Every row gives one point. Each table stands for the endless flat space through its points: a line for two points, a plane for three, and so on. The two share one point or none. Which?
In the rows, zero is written as 100.

First (3 x 4):
| 134 |  85 | 101 |  90 |
| 110 |  92 |  91 | 101 |
| 116 |  97 |  71 |  60 |
Second (2 x 4):
| 137 | 105 | 100 |  61 |
| 113 |  77 |  72 |  89 |
They share: | 125 |  91 |  86 |  75 |

First (2 x 6):
| 122 | 107 | 120 |  68 |  96 |  72 |
| 110 |  95 | 128 |  76 |  72 |  80 |
Second (3 x 6):
| 116 | 105 | 127 |  82 |  80 |  86 |
|  88 | 101 | 123 |  86 |  72 |  54 |
| 120 | 109 | 126 |  84 |  78 |  92 |
They share: no point

First (4 x 8):
| 119 |  77 | 106 |  71 |  86 |  83 |  95 |  65 |
| 133 |  66 | 102 |  62 |  74 |  95 |  74 |  61 |
| 132 |  64 | 101 |  65 | 110 | 110 | 113 |  48 |
| 124 |  75 | 105 |  68 |  74 |  80 |  82 |  64 |
Second (5 x 8):
| 125 |  70 | 121 |  61 |  98 |  83 |  67 |  76 |
| 128 |  81 |  81 |  84 |  93 |  80 | 127 |  96 |
| 129 |  70 |  94 |  78 | 111 |  93 |  73 |  70 |
| 125 |  90 | 115 |  75 |  44 |  83 | 123 |  84 |
| 124 |  82 | 105 |  79 |  71 |  97 |  96 |  65 |
They share: no point

First (2 x 9):
|  92 |  59 | 122 |  94 | 129 |  71 | 125 |  93 | 117 |
|  95 |  54 | 130 | 101 | 134 |  67 | 122 |  96 | 114 |
Second (4 x 9):
| 106 |  92 | 141 |  70 |  86 |  95 | 121 | 108 | 117 |
|  85 |  53 |  91 |  79 | 114 |  72 | 115 |  87 | 130 |
| 106 |  80 | 109 |  42 |  82 |  79 | 119 |  80 |  97 |
|  84 |  46 |  69 |  60 | 114 |  61 | 117 |  66 | 115 |
They share: |  86 |  69 | 106 |  80 | 119 |  79 | 131 |  87 | 123 |

First (3 x 12):
|  72 | 118 | 123 | 121 |  75 |  86 |  88 | 103 |  94 | 122 |  98 |  85 |
|  79 | 123 | 125 | 125 |  73 |  81 |  93 | 100 |  97 | 122 | 105 |  79 |
|  73 | 107 | 127 | 117 |  74 |  99 |  78 |  99 |  87 | 121 |  92 |  92 |
Second (7 x 12):
| 106 | 109 | 163 | 110 |  82 |  39 |  86 | 103 | 145 | 107 | 119 | 118 |
|  99 | 131 | 131 | 131 |  66 |  66 |  94 | 115 | 109 | 103 | 111 |  93 |
|  69 | 139 |  94 |  91 |  93 |  86 |  83 |  86 |  68 | 118 | 114 |  69 |
| 123 | 119 | 128 |  94 |  85 |  58 |  68 | 122 |  92 |  81 |  82 | 101 |
| 110 | 114 | 142 |  88 |  97 |  50 |  68 | 110 | 114 |  90 |  98 | 113 |
| 134 | 113 | 130 |  91 |  77 |  54 |  75 |  93 |  84 | 101 |  87 |  81 |
| 109 | 109 | 109 |  62 |  86 |  52 |  68 | 115 |  83 |  96 |  88 |  95 |
They share: no point

First (6 x 14):
| 129 | 132 |  77 | 142 | 166 | 175 |  39 |  87 |  38 |  87 | 126 | 110 |  76 | 105 |
| 113 | 136 | 118 | 110 | 117 | 126 | 105 |  95 |  71 |  97 | 135 |  93 |  95 |  96 |
|  50 |  88 | 107 |  71 | 102 |  77 | 114 | 101 | 100 | 109 |  83 |  91 |  87 | 115 |
|  88 | 121 |  74 |  94 | 129 | 121 |  63 |  87 |  37 | 139 | 112 | 126 |  69 |  87 |
|  49 |  85 |  67 |  76 | 123 |  94 |  65 |  89 |  65 | 132 |  75 | 119 |  70 | 107 |
| 103 | 113 |  90 | 120 | 140 | 143 |  99 |  97 | 110 |  62 | 120 |  76 |  81 | 132 |
Second (7 x 14):
|  93 | 111 |  82 | 102 |  78 | 139 |  50 | 101 |  45 |  53 | 111 | 107 |  72 |  70 |
|  77 | 121 |  74 | 106 |  92 | 148 |  52 |  84 |  42 |  63 | 105 | 100 |  89 |  81 |
| 105 | 100 |  87 |  92 | 154 | 142 |  82 |  43 |  87 |  89 | 107 |  82 |  81 | 110 |
|  95 | 121 |  98 | 128 | 148 | 138 |  80 |  52 |  79 |  99 | 123 |  69 | 112 | 107 |
| 122 |  77 |  83 |  64 | 152 | 148 |  70 |  47 |  84 |  50 |  92 |  85 |  60 | 107 |
|  94 | 123 | 103 | 109 | 140 | 126 |  86 |  82 |  58 |  95 | 125 | 108 | 101 | 100 |
| 116 | 119 | 126 | 143 |  89 | 111 |  63 | 122 |  62 |  73 | 146 |  90 |  95 |  72 |
They share: no point
